Each row of a before or after table is a point. The points were changed in one or more steps. Then noise was added and the rows were shuffled. The steps act on how far a point lies along the listed directions, d1 being the first. Write out the steps. A step turns or swaps two directions, mirrors them in a line or flattens them onto one, adds a multiple of one to another, or multiplies one. Angles are multiples of 10 degrees, from the lower direction toward the higher: turns from -170 to 170, lines from 10 to 170 but not 90. Use the fewest steps. Two steps may share a direction if one is a turn and the other turns, adds or multiplies; they go together, in the order done. Otherwise the lowest direction goes first.

Directions:
(1): [ 2.9 -2.9  3.6]
(2): [-1.6  3.4  4.0]
(3): [-4.3 -3.2  1.0]
Before, 13 rows:
[[-0.2  5.1 -2.7]
 [ 1.7  4.1  0.8]
 [ 2.9 -0.1 -2.3]
 [-2.9 -3.6 -5.6]
 [-2.4  1.5 -1.4]
 [-0.8 -4.9 -1.2]
 [ 4.2 -3.0 -1.8]
 [ 3.1  0.5 -5.6]
 [-3.1 -3.3 -5.7]
 [ 2.6 -4.8 -2.7]
 [-3.8 -1.0 -2.6]
 [-1.2  2.9 -0.7]
 [-0.3 -5.9 -0.9]]
After, 13 rows:
[[ 0.2  6.6  1.3]
 [ 5.6 -0.7  0.8]
 [-4.6  3.5  0.8]
 [ 0.9  4.6 -1.5]
 [-3.8  2.5  4.0]
 [ 2.1  1.6  5.9]
 [ 2.5 -3.7  0.9]
 [ 0.3  0.2  4.0]
 [ 3.0 -0.7 -0.8]
 [-2.9  0.5  4.4]
 [ 0.7  7.1  1.3]
 [-3.7  3.5  0.5]
 [ 2.5  1.7 -1.0]]
Steps: turn d1 and d3 by 100 degrees; multiply d2 by -1

Directions:
(1): [-1.8  0.0 -2.5 -1.1 -2.7 -3.3  5.6  1.8  5.1]
(2): [ 4.3  2.1  3.0 -4.3  1.6 -5.3 -2.0  1.6  1.1]
(3): [ 3.4  3.4 -3.2  1.4 -2.4  2.7 -1.2  6.3 -0.4]
(4): [ 1.3  2.4 -2.5  3.1  0.5 -0.3 -4.0 -4.0  5.8]
(5): [ 1.6  2.9  5.6 -0.3 -5.1  3.2  1.9 -2.4  1.3]
Before:
[[ 4.5  4.4  1.7 -1.2 -5.4 -1.1  3.0  3.0  3.7]
 [-0.8 -0.6  6.7 -1.5 -0.3  1.7  1.6 -2.2 -4.1]
 [ 1.7  0.6  4.2  1.6 -3.2  4.6  0.2 -2.8 -1.3]
 [ 2.1  2.4 -0.5 -2.3 -0.9 -1.3  0.9  7.6 -0.2]
 [-2.7 -2.8  3.6  0.2 -2.6  1.6  2.1 -0.7 -4.1]
 [ 3.0  3.5 -2.1 -4.5  0.1 -1.9  0.8  5.3  0.7]
 [ 0.8  0.0  3.1 -1.0 -1.4 -0.1  1.8 -2.5  0.8]
 [-2.4 -1.0  1.6 -1.0  0.3  3.7  2.6  1.0 -4.6]
 [-1.1 -0.3  2.3  0.6 -1.0  1.7  2.3  0.8 -1.3]
 [ 2.8  3.1 -0.3 -1.7 -2.5 -2.3 -1.9  3.3  2.8]
 [-1.2 -2.2  2.1  1.4  0.7  2.5  0.0 -0.5 -5.8]
 [ 2.6  1.7  1.0 -2.1 -4.9 -4.3  1.5 -1.1  5.4]
 [-0.4 -0.3  2.4  0.9 -1.8  1.7  2.9 -3.4  2.9]]
After:
[[ 1.3 -1.4  1.3 -3.1  1.1 -1.9  2.9  4.4 -1.6]
 [ 1.4  0.4 -7.5  2.7  8.0 -3.2 -7.7  2.3  0.3]
 [-4.8 -4.4 -4.2  1.5 -0.4 -0.2  6.1  2.1 -1.6]
 [-4.1 -0.1 -6.3  2.5 -0.1  3.4  1.5 -2.9  2.9]
 [-1.8 -2.3 -1.2 -1.4 -6.2  0.4  6.7  5.2 -2.6]
 [ 0.4 -3.7 -0.3 -1.3  4.2 -2.2 -1.2  1.7 -4.7]
 [ 1.2 -0.9 -2.5 -0.5  1.0 -1.1  0.5  3.2 -1.3]
 [ 0.0  0.5 -6.8  1.7  8.7 -4.4 -7.7 -2.9  4.6]
 [-4.4 -2.5 -0.4  0.7 -4.0  3.2  3.8  0.9 -1.7]
 [ 1.0 -0.9 -6.5  1.9  6.0 -6.8 -7.9  0.0  3.0]
 [ 2.3  0.2 -3.4  2.9  6.2 -3.6 -8.0 -2.7  1.4]
 [-0.4 -0.8 -3.3  1.5  4.9 -3.5 -2.8  0.2  2.0]
 [-5.1 -1.8 -6.6  5.2  2.3  0.7 -0.9 -3.2  4.7]]
Steps: turn d2 and d3 by 140 degrees; multiply d4 by 2.5; turn d4 and d5 by 140 degrees

Directions:
(1): [ 5.6  4.3  1.9 -0.7  4.1  1.9  1.1 -4.7 -0.3 -4.6 -1.0 -1.3 -4.1  0.6]
(2): [-3.6  0.3  3.6  4.1  0.3 -1.0  0.2  2.5  2.7  0.2  2.4 -3.5 -7.0 -3.8]
(3): [-3.4  1.9  6.0 -2.4  0.9 -4.6 -1.8 -0.3 -2.0  0.0 -6.8 -2.0  1.6  0.5]
(4): [ 0.2  2.0  3.2  0.4 -0.7  2.2 -7.7  2.8 -4.5 -1.3  4.3  2.0 -0.5  2.7]
Before:
[[-0.9  0.0  1.6 -0.2 -0.5 -0.6 -1.0  1.9 -2.1  1.0 -1.3  0.8  1.7 -0.6]
 [-3.1 -3.6 -4.4  5.5 -6.2  0.7 -1.3  6.0  3.9  4.3  8.0  1.8 -0.1 -2.5]
 [ 3.0  1.1  1.1  0.4  1.4  5.4 -7.1 -1.0 -3.8 -2.9  7.3  2.3 -3.5  2.8]
 [-1.3  4.4  8.0  1.7 -0.3  2.0 -7.0  4.6 -3.4 -1.3  4.8  1.8 -8.2 -0.1]
 [ 5.0  1.1 -1.8 -1.6 -0.1  6.2 -2.6 -0.4 -2.7 -1.0  2.9  5.1  2.4  2.8]
 [-2.3 -1.1  3.7 -1.0 -1.0 -2.3 -4.3  1.4 -1.8  2.3 -2.3  2.0  2.0  1.8]
 [-2.2 -1.6 -3.8  2.8 -2.6 -1.3  2.2  0.5  3.5  3.4  6.2 -0.3 -1.9 -3.0]
 [-0.5 -2.1 -2.6  3.0 -1.2  3.3  3.5  2.0  5.1 -1.0  3.9 -0.5 -2.1 -0.4]
 [ 2.3  0.3 -4.5 -3.6  2.0  2.9  2.9 -2.7  2.1  1.0 -0.5  2.4  4.4  1.6]
 [-4.0 -5.7 -0.5  3.9 -2.3 -1.0  2.4  0.5  3.1  4.2  3.1 -0.1 -3.2 -1.4]]
After (10 x 14):
[[-0.3  5.0  6.2 -3.2  3.6 -3.9  5.0 -4.1  1.4 -1.8 -9.7 -2.0 -4.7 -1.8]
 [ 3.2  4.7  1.7 -2.5  0.8  0.0 -5.0 -3.3 -4.2 -1.6  2.4  1.4  1.4  3.0]
 [ 1.3 -2.9 -1.8 -1.5 -0.1 -2.0  3.7 -2.3  2.5  2.4 -3.8  1.3  2.1  0.6]
 [ 1.1  2.8  3.7 -0.4  0.5  3.0 -3.9  1.4 -1.8 -4.4  1.1  0.2  0.1  5.0]
 [-6.5 -0.2  7.9 -1.7  2.5 -5.0 -2.1 -1.5 -0.6  0.0 -6.5 -3.8 -2.0 -0.6]
 [-4.6 -0.8 -0.1 -0.2 -1.3  1.5 -3.6  4.6  0.8  3.7  4.1  1.9  2.2  0.6]
 [ 5.6  5.1  3.2 -4.0  0.2 -0.2 -6.1 -3.0 -5.5 -2.9 -4.4  3.0  5.5  6.0]
 [ 4.6  0.6  1.4 -1.3  1.7  2.6 -2.7 -5.4 -3.6 -1.7  0.6  3.2 -0.3  5.8]
 [ 0.8 -0.7 -0.6 -0.6  0.0 -0.1  2.3 -0.1 -0.7  1.0 -2.0  0.8  1.7 -0.9]
 [-6.8 -0.7  4.8 -0.3 -1.6 -1.7 -2.4  4.2 -0.7  3.5 -3.9  0.6  2.6 -1.2]]
Steps: swap d1 and d2; turn d3 and d4 by -120 degrees

Directions:
(1): [-1.8 -1.0 -0.9 -2.0  1.6 -0.1  0.5 -2.7  3.3  1.3  1.9  0.4 -1.2  3.0
  2.6 -2.3 -9.4 -6.8  0.1  1.0  3.2 -3.3 -3.7 -0.8  2.9  1.0  1.3 -3.5
 -3.8 -5.7  4.1  1.1]
(2): [ 1.1 -3.7 -2.4  3.6 -1.4 -1.6  1.6 -3.9  7.3 -2.3 -0.6  2.4 -2.4 -5.3
  2.6  3.8  3.6 -4.2 -4.9 -1.7  1.4 -4.6  1.6  0.1 -0.7  0.2 -2.3  3.9
  3.4 -0.9  3.1 -3.9]
Before, 8 rows:
[[ -0.3  -1.2  -2.2   1.5   0.7  -0.7   0.0   0.3  -0.6   0.0   0.8  -2.1
   -1.8   1.6  -1.6   0.4   1.5   1.6  -0.1  -0.6  -1.6  -0.8   0.7  -2.0
   -0.8  -0.8   0.8   0.6   1.3   0.0  -1.6   1.7]
 [  2.7   1.7  -0.1   1.0  -0.3  -3.1  -0.1   3.5   0.0  -2.3  -2.4  -0.6
    2.0  -3.0  -1.8   2.4   6.8   5.5   0.8  -0.4   0.4   3.0   4.0   0.9
   -0.6  -0.7   0.2   4.6   3.0   3.8  -2.6  -1.7]
 [ -0.1   4.3   4.6  -0.6  -1.1   0.0  -0.1   5.4  -7.6  -1.2  -2.6  -0.2
    0.3  -0.8  -6.0  -0.6   6.6   8.7   3.1  -0.3  -5.3   4.9   3.0   1.2
   -0.3   0.8   0.9   2.1   3.0   5.8  -5.9   0.9]
 [  1.0   2.6   1.8   0.3  -1.6   0.8  -0.7   3.8  -2.4  -1.2  -2.7  -0.9
    0.9   0.8  -3.9   2.9   6.3   3.3  -0.6  -2.1  -1.1   3.1   4.7   1.6
   -0.8  -1.7   0.9   3.4   1.7   5.1  -3.2  -0.9]
 [  0.4   3.6   0.3  -5.3   0.2   0.5  -0.8   1.9  -1.9   3.3   0.3   0.7
   -0.9   7.5  -1.3  -3.3 -10.6  -2.6   2.9   2.5   1.5   3.5  -2.9  -2.4
    2.7  -1.5   2.2  -3.9  -5.8  -1.8   0.8   2.6]
 [ -5.4  -3.8  -2.5  -1.3   1.4  -1.7  -0.5  -6.2   7.8  -1.0   3.3   0.9
   -2.5   4.1   7.9  -3.0 -15.3 -15.5  -2.7   0.7   7.5  -9.9  -8.3   0.0
    5.1   2.8   1.8  -5.5  -5.2 -12.5   7.6  -0.1]
 [  0.5   2.7   0.2  -3.0  -0.3   1.1   0.1   3.1  -5.4   1.4  -1.5  -2.4
    3.7   3.7  -2.2  -0.8  -0.4   4.5   3.7   1.2  -3.0   4.2   0.9   0.0
   -2.2   0.5  -0.5  -1.8  -1.0   0.3  -1.9   2.2]
 [ -0.3   2.6   0.8  -5.4   2.3   3.7  -2.5   1.2  -4.1   5.1   4.5  -1.6
    3.3   7.4   0.9  -5.7  -9.1  -2.4   4.7   3.3   0.8   1.0  -4.7  -1.4
    3.7   1.5   3.5  -5.5  -6.3  -2.5   1.7   4.0]]
After:
[[ -0.1   0.4   2.0   0.7  -1.1  -1.5   1.6   0.0   0.4  -2.1  -1.5   2.1
   -2.7  -2.9  -1.5   0.8   3.2   0.8  -1.4  -1.2  -2.4  -1.0   1.4   0.9
    0.7   1.9  -0.2   2.5   3.2   1.2  -0.7  -2.4]
 [ -0.8  -1.7  -2.5   1.4   0.8  -0.4  -0.2   0.0   0.9   0.0   0.6  -2.1
   -1.9   2.1  -1.4   0.4   1.0   0.6  -0.6  -0.7  -1.5  -2.0   0.6  -2.1
   -0.9  -0.6   1.4   0.4   1.1  -0.3  -0.8   1.5]
 [  0.0   1.8   0.3  -5.6   2.6   3.6  -2.0   0.1  -2.6   5.3   4.8  -1.2
    3.1   7.0   1.5  -5.9  -9.7  -3.8   3.5   2.7   1.0   0.0  -4.5  -1.5
    3.8   1.6   3.5  -5.8  -6.6  -3.8   2.7   3.6]
 [  0.9   0.7   0.1   0.8  -2.5   0.0   0.1   0.4   2.3  -2.0  -2.3   0.6
   -0.7  -0.8  -2.0   3.9   4.3  -0.4  -3.2  -2.5   0.7   0.3   4.2   0.9
   -0.3  -1.5  -0.1   4.6   1.9   3.3  -0.2  -2.4]
 [  3.0   0.0  -0.4   1.3  -0.6  -3.4   0.8   1.4   2.9  -3.0  -2.4   0.1
    0.8  -3.3  -0.4   3.4   5.4   2.8  -0.8  -0.4   1.7   0.6   3.0   0.5
    0.4  -0.6  -0.1   5.2   3.5   1.6  -0.5  -3.1]
 [  0.4   0.6  -1.9  -1.8  -0.5  -0.2   1.1   0.0  -0.3   0.6  -1.5  -1.0
    2.5   2.7   0.5   0.2  -2.4  -0.6   1.8   0.7  -0.6   0.6   0.4  -0.1
   -1.3   1.2  -1.4  -1.4  -0.8  -3.0   1.0   1.0]
 [  0.3   2.8   0.4  -4.9   0.7   0.1  -0.1   0.8  -0.8   2.9   0.8   1.0
   -0.8   7.7  -0.9  -3.0 -11.2  -2.9   2.5   2.3   1.7   2.8  -3.1  -3.1
    2.7  -1.3   1.6  -3.3  -5.7  -2.6   1.9   2.0]
 [ -4.7   1.6   1.0  -3.3   1.7   0.9  -2.3   1.2  -4.0   0.3   2.4  -2.2
    1.7   7.4   2.1  -5.4  -9.9  -3.7   3.5   1.8   2.6  -0.8  -6.5   0.4
    2.9   1.3   2.7  -6.3  -5.0  -6.0  -0.6   3.3]]
Steps: flatten d1 and d2 onto the line at 140 degrees
